Each row is a point. Each copy is the shape, with its points in the same order, turned, moved and blurred by noise. Say if it was mirrored as well.

Shape (7 x 3):
6; 1; -45
20; 7; 66
15; 4; 24
52; -40; -29
48; -13; -10
-60; 17; -53
-18; -11; 31
Copy 1 (7 x 3):
12; -38; -9
49; 66; 8
36; 32; 3
41; -37; 51
48; -12; 35
-39; -22; -49
3; 43; 8
Copy 1 is: only turned
Copy 2 (7 x 3):
9; 23; -53
6; 10; 64
8; 17; 17
70; 4; -35
53; 24; -11
-54; 18; -68
-14; -7; 17
Copy 2 is: only turned
Copy 3 (7 x 3):
-9; 22; -48
48; -7; 41
27; 2; 7
39; -11; -66
43; 3; -41
-72; 31; -24
1; -15; 20
Copy 3 is: only turned
Copy 4 (7 x 3):
6; -10; -30
-95; 13; 6
-56; 5; -3
-21; -61; -13
-37; -40; -24
44; 49; -21
-43; 21; 22
Copy 4 is: mirrored

Shape (12 x 6):
38; -1; -2; -6; -22; -28
-41; -12; 19; 8; -32; 30
54; 33; -16; -33; 44; -10
31; 20; -40; -16; -32; -15
41; 45; -17; -19; 19; -39
14; 23; -1; -16; 12; -4
21; -19; -70; -5; -30; 2
-2; 2; 49; -30; 40; 6
35; 2; 15; -31; 1; 15
16; 32; -4; -35; 29; -15
-25; -36; 12; 70; -36; 41
-29; -65; -24; 19; -32; -3
Copy 1 (12 x 6):
18; 40; -4; -9; -8; 0
-64; -9; -35; 11; 0; -16
47; -5; 42; -36; 25; 17
18; 40; -25; -21; 22; 24
41; 21; 33; -4; 23; 32
3; -1; 15; -9; 17; 12
22; 32; -58; -28; 42; -10
-26; -24; 53; -10; -1; -20
-6; 3; 16; -43; -7; -3
10; 2; 38; -15; 30; 15
-35; -30; -81; 26; -32; -33
-21; 21; -61; 16; 17; -64
Copy 1 is: only turned
Copy 2 (12 x 6):
24; 17; -6; 20; -37; -8
-10; -38; 12; -5; 20; 38
13; 95; -3; 4; -17; -9
16; 20; -26; -22; -46; -12
-5; 76; -9; 8; -38; -16
-3; 39; 5; 1; -9; 6
40; 4; -46; -37; -12; -17
-2; 43; 55; 20; 22; 19
25; 44; 21; 3; -11; 21
-10; 64; 18; -4; -11; -9
4; -53; -38; 33; 32; 54
34; -52; -20; 1; 29; -19
Copy 2 is: only turned
Copy 3 (12 x 6):
11; 31; -38; 11; -28; -12
-56; -1; 5; -41; -2; -18
66; 15; 9; 33; -6; 10
25; 53; -26; -13; -24; 20
51; 48; -13; 32; 9; -4
18; 19; 6; 7; 2; -6
29; 27; -45; -52; -29; 32
8; -20; 31; 19; 1; -48
11; 2; 11; 16; -37; -9
42; 24; 16; 14; 6; -16
-78; -32; -43; -37; 8; 16
-20; -18; -59; -70; -12; -23
Copy 3 is: only turned

Shape (15 x 9):
10; -9; -6; -16; 16; 17; 5; 28; -12
-16; -1; -21; -2; 26; 26; -26; -26; 23
-7; -18; -47; -72; 38; -5; 42; -55; -23
-3; 22; 25; -39; -15; 20; -3; -24; -21
-29; 5; 5; 4; -7; 2; 48; 21; -20
34; -10; 54; 58; -40; -7; 16; 23; 18
18; -41; 39; -11; 14; 20; 70; 1; -25
41; -19; -26; -26; -29; -9; 39; 14; -18
-19; 28; -3; -3; 24; -36; -2; -5; -31
13; 42; -12; 15; -18; -15; 2; -32; 1
-21; -36; -61; 40; -21; 11; 61; -30; -53
36; 10; 43; -18; -27; 12; -6; -15; 36
38; 21; 34; -14; 3; 18; 22; 3; -41
1; -7; -7; 20; -44; 40; 11; 12; -19
0; -50; 50; 7; -17; 0; 21; 5; -17
Copy 1 (15 x 9):
27; 29; -17; -13; 0; -37; 9; 15; 2
-9; 3; 14; -38; 27; -13; -17; -17; 6
38; 9; 33; -4; 57; -72; 30; -46; -53
-1; 43; 14; -15; -22; -15; 15; -14; -52
28; 7; -45; 4; -15; -12; 45; -18; -14
29; 11; -11; 42; -53; 52; -1; 22; 21
87; 33; -17; 14; 14; 8; 32; 7; -38
49; 21; 20; 25; -26; -49; 40; -1; 3
-14; 18; -34; 31; 9; -37; -3; -34; -21
-17; 24; 21; 23; -18; -5; 6; -46; 7
84; -18; -14; 1; -13; -24; 20; -95; 10
-6; 34; 44; 8; -24; 21; 12; 28; -17
33; 74; -8; 16; -21; -11; 12; 0; -24
40; 14; -6; -25; -50; -5; 10; -20; 12
56; -8; -14; 16; -23; 15; -7; 19; -38
Copy 1 is: only turned
Copy 2 (15 x 9):
4; 0; 1; -5; -32; -9; 21; 12; -15
11; -16; -20; -6; -5; 9; -43; -3; -16
32; 14; 49; 19; -1; 12; -5; -77; -49
10; -6; 38; -28; -11; -46; -19; -9; 12
-37; -3; 22; -10; 2; 8; 32; -11; 15
-43; -17; 11; 20; 30; -34; 24; 79; 29
9; -34; 67; 21; 4; 6; 53; 12; 4
-21; 15; 35; 35; -18; -44; 31; -4; -36
4; 35; -13; -15; 13; -10; 10; -27; 18
-26; 24; 3; 19; 12; -26; -36; 1; 21
-56; -39; 4; 67; 0; 4; 26; -66; 4
5; -6; 36; -4; 14; -44; -32; 56; -3
17; 8; 43; 9; -24; -30; 14; 16; 32
-48; -44; 5; 12; -27; -36; 5; 4; 12
-1; -44; 23; 3; 30; -26; 44; 20; 3
Copy 2 is: mirrored

Shape (18 x 12):
-12; 36; -1; 22; -7; -12; -9; 3; 11; -16; -20; -13
-10; 32; -21; 2; 13; 20; 14; 17; 27; 55; 3; 34
-22; 27; 21; -21; -3; -28; -25; -1; 31; -32; -16; -17
0; 30; 45; 5; -3; -3; -22; 39; 18; -28; 23; -15
-14; 58; -26; 35; 7; 32; -6; -12; -21; 22; 14; 32
7; -37; -10; 47; 9; 25; -17; -36; -17; 71; 7; -26
21; -23; -3; 11; 20; 31; -23; -45; -34; 57; -1; -31
-15; 22; -21; -10; 32; 67; -1; 0; 5; 31; 10; 26
0; -33; -24; 51; 15; 7; -49; -31; 1; 66; 23; -15
28; -24; -27; 18; 35; 21; -33; -15; 0; 50; -25; -39
-9; -29; 6; 4; 15; 27; -5; -53; -3; 72; 4; -42
16; 20; 17; -54; 32; -24; -33; -12; 18; -23; 14; 2
-24; 33; 8; -23; 4; -33; -37; -11; 29; -19; 2; -2
-19; 24; -22; -19; 4; -23; 8; 24; 9; -34; 31; -27
-5; 22; 23; -18; 47; -50; 18; 20; -8; 13; 0; -6
16; -8; 16; -3; 18; -34; 20; -16; 32; -33; 1; 6
-4; 4; -21; -6; -24; 20; 0; 21; -27; 37; -1; 35
-61; 15; -17; 20; 23; 34; -15; 18; -8; 0; -7; 49
Copy 1 (18 x 12):
9; 12; -20; -20; -7; -40; -15; 7; 24; -4; 15; -18
-22; 27; -29; -15; 42; 42; -8; 4; 26; -17; 25; -6
-10; -23; -20; -21; -9; -57; -21; -14; 54; -10; 9; -5
-8; -3; 32; -22; -13; -40; 0; -23; 21; -20; 26; 28
-34; 55; -16; -6; 44; -6; -12; 9; -26; 7; 38; -34
19; 30; 6; -1; 28; 32; -76; 2; -37; 44; -11; -11
1; 9; 21; -14; 25; 23; -76; -12; -37; 29; -21; -32
-39; 13; -10; 13; 51; 31; -11; 13; -16; -33; 6; -22
11; 17; -15; -1; 26; 20; -95; -2; -40; 41; 16; 12
22; -5; -3; -21; 9; 31; -90; -3; -25; -4; -5; -25
7; 12; 4; 14; 24; 39; -71; -26; 2; 48; -33; -22
-36; -46; -16; -47; 17; -40; -21; -32; 13; -19; -13; 4
-30; -31; -29; -24; 6; -52; -28; -17; 46; 1; 21; -2
-5; -37; -22; -30; -10; -29; 28; -21; 5; 3; 43; -6
23; -25; 0; -56; 45; -25; 1; -14; 33; 5; 13; -8
17; -11; -34; -40; 7; -43; -2; -14; 7; -4; -32; 22
-41; 6; -5; -30; 17; 22; -9; 47; -4; 18; 21; -10
-24; -4; -20; 26; 42; -19; -7; 61; 5; -15; 25; -17
Copy 1 is: only turned
Copy 2 (18 x 12):
-43; 10; 3; -3; -2; -1; 24; 15; -13; -15; 0; -25
-7; 40; 18; -19; -39; 47; -19; 6; -25; 7; -32; 17
-56; -20; -2; -21; 3; -25; -4; 30; -20; -17; 14; -2
-22; 37; 11; -32; 20; -28; -5; 24; -25; -28; 34; -10
11; 32; 11; -6; -22; 33; 45; -21; -50; -9; -28; 6
44; -3; 13; 2; -9; 55; 2; -51; 28; 34; 22; -19
57; -28; -6; -17; 1; 42; 11; -30; 21; 25; 9; -10
20; 17; 11; -26; 2; 66; -8; -3; -43; -11; -31; 26
22; -1; 5; -7; -17; 37; -17; -76; 6; 32; 20; -25
27; -14; -13; -25; 12; 46; -20; -29; 24; 28; -18; -38
30; -30; 8; -26; -13; 61; 0; -22; 30; 38; 30; 8
-14; -21; -19; -52; 14; -43; -23; 10; -14; -14; -14; 28
-51; -17; -7; -28; -12; -29; -7; 3; -31; -11; 5; 7
-50; 32; -44; -4; 16; -8; 1; 13; -12; -20; 13; 23
-21; 20; -4; -8; 12; -30; -5; 39; 2; 45; -11; 24
-36; -3; 18; -6; 20; -34; -9; 6; 34; -22; -14; 26
31; 27; -9; 26; -40; 28; -11; 12; -27; -16; -11; 0
-13; 13; 26; 32; 8; 40; -5; -2; -78; -7; -19; 13
Copy 2 is: only turned
Copy 3 (18 x 12):
4; 10; -6; 7; -2; -28; -9; -13; 24; -28; 16; 18
-18; 15; -14; -48; -2; 16; 1; 21; 60; -13; -22; 51
18; -11; 1; -26; 21; -34; -5; -24; 1; -28; 48; 11
35; -10; 9; 0; 0; 21; -33; -24; 21; -10; 57; 25
-28; 47; -46; 13; 9; 15; -4; 8; 49; -19; -6; 41
-32; 20; -11; -6; 13; 13; -44; 28; 62; -1; -44; -57
-23; 47; 0; -10; 30; 24; -26; 19; 41; -10; -27; -67
-11; 13; -34; -23; 25; 49; 22; 32; 49; -37; -14; 16
-40; 17; -44; -30; 10; 5; -54; 9; 68; -2; -21; -56
4; 33; -12; -30; 7; 3; -27; 5; 52; -42; -37; -60
-28; 23; 6; -28; 41; 3; -13; 37; 59; 10; -22; -66
33; 14; -6; -49; 41; 13; 4; -45; -9; -13; 36; 1
7; 3; -18; -39; 27; -29; -6; -31; 12; -25; 46; 20
38; 9; -26; -22; -29; -13; 23; -6; 17; 7; 47; 8
44; 31; 6; -47; 10; -12; -26; 17; -8; 11; 10; 23
34; -18; -4; -13; 11; -16; 2; -37; -9; 16; -12; 4
-45; 27; -6; -23; -28; 35; -2; 17; 14; -22; -10; 20
-24; -9; -63; -4; 8; 18; -9; 40; 19; -49; 6; 42
Copy 3 is: only turned

Shape (15 x 12):
-36; 42; -10; -39; -32; -20; -2; -20; 26; -39; -52; -49
-46; 19; -13; -7; -1; 12; 3; -53; -57; -29; -14; -10
51; 22; -32; -21; 31; -70; 7; -51; -22; -31; -37; 39
24; -3; 50; -6; 32; 41; -50; -37; -25; 46; -19; -11
9; -42; 59; 13; -48; -61; -24; 2; -63; -39; 29; 20
-21; -16; 0; -45; 24; 26; -62; 11; 36; -2; 46; -63
-13; 7; 55; 40; -1; 3; 23; 17; -35; 15; -9; 28
-17; 30; 25; 0; 59; -66; -52; -32; -61; 40; 51; -14
51; 24; -17; -6; -14; 8; 23; -16; 6; -20; 31; -68
19; -54; -15; 19; 0; 23; -15; 29; 1; 39; -32; -9
14; -20; 26; -22; 54; -2; -32; 26; -54; -34; 37; -55
-29; -13; -3; -68; 20; -45; 15; -21; 21; 46; -3; -40
40; -42; 5; 49; -32; -71; 21; -43; -7; -38; -38; 36
9; 34; 58; 28; 37; -29; 48; -61; -3; -2; 4; 28
-11; -6; 28; 44; 21; 10; -43; -59; -29; 38; -35; -63
Copy 1 (15 x 12):
4; 93; -50; -25; 31; -59; -27; 9; 11; -27; -19; 28
-7; 37; -13; 20; 28; -17; -10; 8; -33; -60; -51; -7
9; 53; 47; 38; 25; -63; -86; -34; -21; -26; 26; -26
45; -26; -17; -26; 34; 16; 1; -28; 23; 14; -42; -50
23; -17; 61; -3; 57; -63; 71; -6; -17; -42; 2; 24
42; 44; -39; -57; -12; -13; 35; 23; -27; 69; -15; -25
6; -38; 28; -32; 14; 17; 11; -13; 13; -68; -13; 12
89; 36; 62; 4; -18; 8; 29; -1; -19; -26; -36; -56
17; 21; -54; 7; -43; -76; 4; -21; 6; -6; -9; 8
29; -34; -33; -6; 17; 24; -8; 6; 2; 30; 24; 43
62; -11; -10; -35; -5; -43; 32; -22; -76; -13; -17; -29
37; 87; -38; 13; 18; 19; 16; -11; 17; 5; 38; -21
-4; -23; 31; 41; 47; -73; -26; 19; 14; -52; 51; 26
-14; 0; 25; -10; -6; -15; -13; -10; 40; -95; 22; -69
71; -7; -40; 3; 36; -3; -15; 53; 24; -24; -43; -31
Copy 1 is: only turned
Copy 2 (15 x 12):
29; 24; -30; 31; -36; -16; -49; -14; 10; -52; 75; 26
23; 9; -7; 64; 12; -27; 23; -5; -27; 6; 79; 23
34; -20; 33; 33; -85; -3; 46; -35; -10; -5; 3; -11
23; 40; 16; -22; 68; -11; 42; 7; -27; -25; -2; 5
-51; -33; 85; 39; 24; -10; 11; 17; 51; -3; 43; 15
35; -8; -35; -37; 32; -5; -25; 41; 6; -12; 16; 94
-46; 62; 36; 36; 11; -5; 10; 44; -9; 7; 25; -6
65; 21; 66; 6; 6; -55; 63; 43; 34; 28; 18; 41
35; -20; 0; 16; -17; 59; 9; 62; -12; -47; 49; 31
-23; -4; -33; -12; 27; 3; -4; 50; -4; -7; -16; -38
-7; -37; 29; -11; 15; -37; 35; 67; -22; -21; 26; 74
28; 30; -51; -24; -32; -21; 35; 22; 60; -17; 40; 33
-31; -25; 40; 83; -39; 20; 6; -13; 40; -22; -14; -40
7; 76; 46; 66; -31; 25; 55; 5; -6; -11; 2; 19
50; 34; -12; 49; 65; -33; 27; 34; -1; -48; 9; -14
Copy 2 is: only turned

Shape (18 x 12):
-6; 23; 1; -24; 40; 9; 8; 9; 66; -60; -3; 25
19; 21; -3; 27; -14; -76; 1; 15; -31; 6; 8; 35
32; 21; 0; 1; -14; -11; 22; -3; -19; 33; 1; 15
3; -40; 0; 1; -4; 24; -2; -15; 15; -39; 1; 27
16; 22; 27; 28; -47; 20; 14; 6; -1; -5; 46; -8
-5; 22; -8; 9; 1; -22; -11; 9; 53; 43; 25; 27
0; 3; -14; 27; 11; 26; -8; 17; 3; 8; -20; -74
-16; 20; 18; 18; 5; 21; 15; -17; -30; 23; -18; -16
4; 23; -8; -10; 32; 6; -3; 13; -6; 29; 52; 31
30; 2; 8; 22; -44; 20; 10; 0; -19; -44; -7; 12
-15; -7; -5; 30; 22; 23; 11; 26; -15; -53; -14; -35
11; 8; -9; 23; 33; -23; -32; -1; 49; 39; -16; 8
15; -4; -17; 7; 33; 10; -24; -10; -14; 25; -22; -11
21; 17; 71; 23; 39; 28; 5; -4; -26; 22; -11; 15
8; 7; 19; -4; 42; -26; 4; 13; 26; -14; 60; 7
12; 6; 17; 23; 38; 19; 24; 24; -19; 37; 2; 13
-13; -11; -5; -43; -3; -1; 18; 42; -15; -20; -11; 5
15; 7; -3; 21; 31; -3; -63; -2; -4; 43; -2; 19
Copy 1 (18 x 12):
-37; 63; 1; 50; 39; -10; 4; -56; 1; -16; -51; 4
-31; 27; -25; -32; -16; 82; 3; -18; -13; 3; 17; 20
3; 9; -13; -18; -1; 43; 19; -5; 15; 47; -5; 28
-3; 35; -21; -9; 29; -23; 32; -1; -7; -24; -19; -8
8; 19; 13; -16; 4; 47; 39; 36; -8; 20; -61; -2
-12; 54; 17; -9; -47; 18; 16; -40; 16; 40; -25; -19
5; -48; 1; 16; -37; -15; 27; -22; -14; -1; -63; 30
-1; -20; 39; -6; -9; 3; 26; 6; 3; 13; -10; 49
-37; 40; -3; 22; -23; 17; 5; 12; 1; 53; -5; -4
-10; 3; -22; -32; 41; 31; 45; 17; 0; -18; -50; 15
-29; -21; 1; 18; 10; -11; 21; -8; -43; -30; -47; 32
-12; 43; -3; -3; -63; -2; 13; -54; 25; 12; -20; 28
-19; -6; -19; 3; -38; -20; 19; -12; 20; 1; -5; 44
-2; 41; 17; -2; -4; -1; 1; 26; -4; 23; -26; 95
-4; 63; -9; 47; -20; 32; -16; 0; -27; 5; -27; -6
-14; 24; 0; 2; -19; -2; 21; 5; -26; 53; -10; 58
-15; -3; -16; -13; 37; -5; -26; -21; -24; 20; -27; -2
-35; 33; -15; -13; -72; -6; 5; 0; 32; 10; -14; 35
Copy 1 is: only turned
Copy 2 (18 x 12):
-36; -82; -38; -29; 5; -38; 9; 7; -17; 13; -16; -7
-23; 44; -23; 30; -34; -20; -16; 0; 51; -27; 15; -2
-4; 46; -13; 15; 19; -37; -14; 1; 3; -15; 10; 6
-16; -16; -8; -19; 12; -1; 16; -35; -7; 34; 10; -42
15; 23; -31; 43; 14; -20; -27; -25; -13; 12; -45; -34
-3; -2; -45; 17; -12; -55; -24; 31; -23; -11; 32; -37
67; -12; -28; 4; 40; 18; -7; 21; -18; -13; -7; 10
25; 38; -3; 10; 16; -6; 12; 27; -18; 21; -11; 17
-46; 15; -35; 30; -1; -7; -22; 18; -43; -13; 18; -15
-6; 24; -17; -5; 16; 2; 2; -34; 27; 16; -44; -24
23; -40; -17; 14; 18; 44; 22; -1; 1; 10; -30; 9
19; -2; -67; -22; -4; -31; -7; 34; -5; -15; 55; -6
9; 15; -25; -26; 19; 19; -3; 21; -16; -9; 32; 8
10; 49; -48; -10; -14; -16; 24; -10; -57; 18; -10; 44
-28; -34; -42; 36; -21; -19; -31; -14; -34; 1; 14; 2
-2; 34; -44; 28; 7; -4; 26; 9; -42; -22; 11; 11
-12; -18; 35; 4; 6; -7; 17; -11; -12; -37; -14; -18
5; 35; -57; -26; -20; 2; -31; 34; -22; -9; 45; -17
Copy 2 is: mirrored
Copy 3 (18 x 12):
-42; 5; -60; 28; -33; -38; -13; 4; -69; 23; 14; 0
6; 5; 13; 26; 52; -16; 42; -3; -8; -38; -17; -35
26; 6; -27; 16; 23; 3; 26; -16; 24; -17; 1; -5
-7; 37; 0; 15; -24; -30; -28; -4; -12; 6; 53; -8
48; 17; 15; 11; -15; 11; 42; 0; 1; 34; 6; 16
-17; 36; -30; -5; 54; 11; -2; -2; -30; 25; -18; 1
-40; -17; 9; -17; -33; 1; 5; 3; 36; -1; -18; 57
14; 6; -8; 14; -8; -27; -8; -9; 50; 9; -29; 19
0; 13; -43; 25; 30; 10; 4; 44; 14; 30; 1; -16
21; 1; 24; 32; -38; -11; 15; -32; 2; -4; 32; -4
-36; -28; 21; 27; -43; -46; 1; 9; 10; 7; 12; 33
-54; 49; -29; -5; 30; 10; -10; -4; -12; -13; -29; 19
-42; 18; -18; -1; -6; -2; -16; 2; 45; -25; -13; 5
25; 41; -28; 72; -10; -15; -14; 17; 34; -15; -25; 34
-14; 24; -33; 14; 7; -23; 31; 62; -31; 16; 4; 6
1; 9; -31; 52; 26; -8; 1; 14; 35; -2; -5; 34
7; -50; -16; 10; 2; -27; -30; 9; -8; -12; 24; -5
-32; 47; -8; 19; 16; 29; -20; 20; 21; -20; -32; -13
Copy 3 is: mirrored
